Each row of a before or after table is a point. One or more steps were done to the points. Then noise was added and the rows were shuffled. The steps act on columns, c1 being the first. Write out the steps. A step turns or swaps two columns, mirrors them in a line or flattens them onto one, adds a multiple of one to another, or multiplies or shifts one. Angles are multiples of 10 degrees, from the lower column toward the higher: turns from -170 to 170, lines from 10 to 170 but not 90. Use the fewest steps. Two steps may share a column if one is a turn and the other turns, adds or multiplies; they go together, in the order done. Otherwise the lowest column goes first.
In the rows, 128 means zero.

Before (13 x 2)
[[107  93]
 [ 74 118]
 [146  88]
 [182 171]
 [200  85]
 [ 73 156]
 [158  72]
 [184  88]
 [138 104]
 [101  96]
 [ 61 130]
 [184 114]
 [ 96 171]]
After (13 x 2)
[[208 166]
 [174 114]
 [126 103]
 [ 70 118]
 [ 55 139]
 [130 176]
 [ 78  95]
 [ 91 154]
 [ 87  93]
 [119  85]
 [172  81]
 [149  87]
 [120  71]]
Steps: add 0.7 times c2 to c1

Before (13 x 6)
[[186 166  64  89 127 154]
 [103  58  79 177 104 151]
 [ 92 132 148  74 123 107]
 [210 199  95 173  50 144]
 [ 99 136 133  73 144 133]
 [118 156  63 177  60 171]
 [102  97 121  64 153  82]
 [122  94 143  72 129 140]
 [103 100 175  77 146  87]
 [ 93 107 140  69 133  51]
 [169  97  44 155 107 164]
 [167 169 104 166 152 150]
 [182  91  72 171  77 200]]
After (13 x 6)
[[155 121  96  73 128 146]
 [118  87 221 171 127 138]
 [155 125 113  90 127 167]
 [158  97 104  32 128 109]
 [137  90  74  64 128 130]
 [129  86 111  94 128 172]
 [168  50 164 180 129 116]
 [ 97  82 199 207 128 156]
 [159 148 183 192 128 130]
 [ 96 156 209 115 129 173]
 [154  88 126  49 127 134]
 [100 160 164 171 128 120]
 [ 62 188 187 173 130 113]]
Steps: turn c1 and c3 by 160 degrees; shift c2 by -10; turn c4 and c6 by -40 degrees; multiply c5 by 0

Before (12 x 11)
[[122 124 146 148 136  89 103 142 168 151 145]
 [130 107 137  88 143 122 133 136 130 149 121]
 [111 172 145 125 117 128 110 146 168 146 162]
 [ 91 132 122 145 146 126 130 119 131 138  85]
 [129  94 160 111 143 140 136 127 125 169 153]
 [126 128 168 144 112 115 100 135 131 137 140]
 [116 123 127 154 110 105  55 130 132 143 128]
 [139 135 155 156 117 118 102 123 141 169 111]
 [139 165 140 143 129 142  97 144 138 131 153]
 [138 100 122 138 104 129 130 120 138 123 136]
 [114 151 145 129 151 134 136  94 155 138 110]
 [130 123 138 141 122 101 133 112 126 152 149]]
After (12 x 11)
[[110 127 180 117 118 117 142 156 128 113 161]
 [129 117 154 148 144 138 129 122 142  87 120]
 [122 105 180  99 136 142 174 133 155 122 150]
 [128 125 250 110 112 122 159 150 130 133 140]
 [140 142 164 117 125  97 141 143 116 135 152]
 [138 115 111 124 104 128 125 144 149 135 137]
 [130 127 159  99 121 149 140 117 129 116 151]
 [141 122 210  78 119 121 154 133 132 115 111]
 [116 127 125 100 108  98 199 149 132 133 127]
 [128 115 225 117 146 123 116 115 144  86 154]
 [110 124 177 123 151 130 116  72 135 123 108]
 [ 91 129 110 109 145 127 127 102 126 131  84]]
Steps: flatten c2 and c9 onto the line at 130 degrees; multiply c3 by 3; turn c4 and c10 by 140 degrees; add -1 times c5 to c8; turn c6 and c7 by -140 degrees
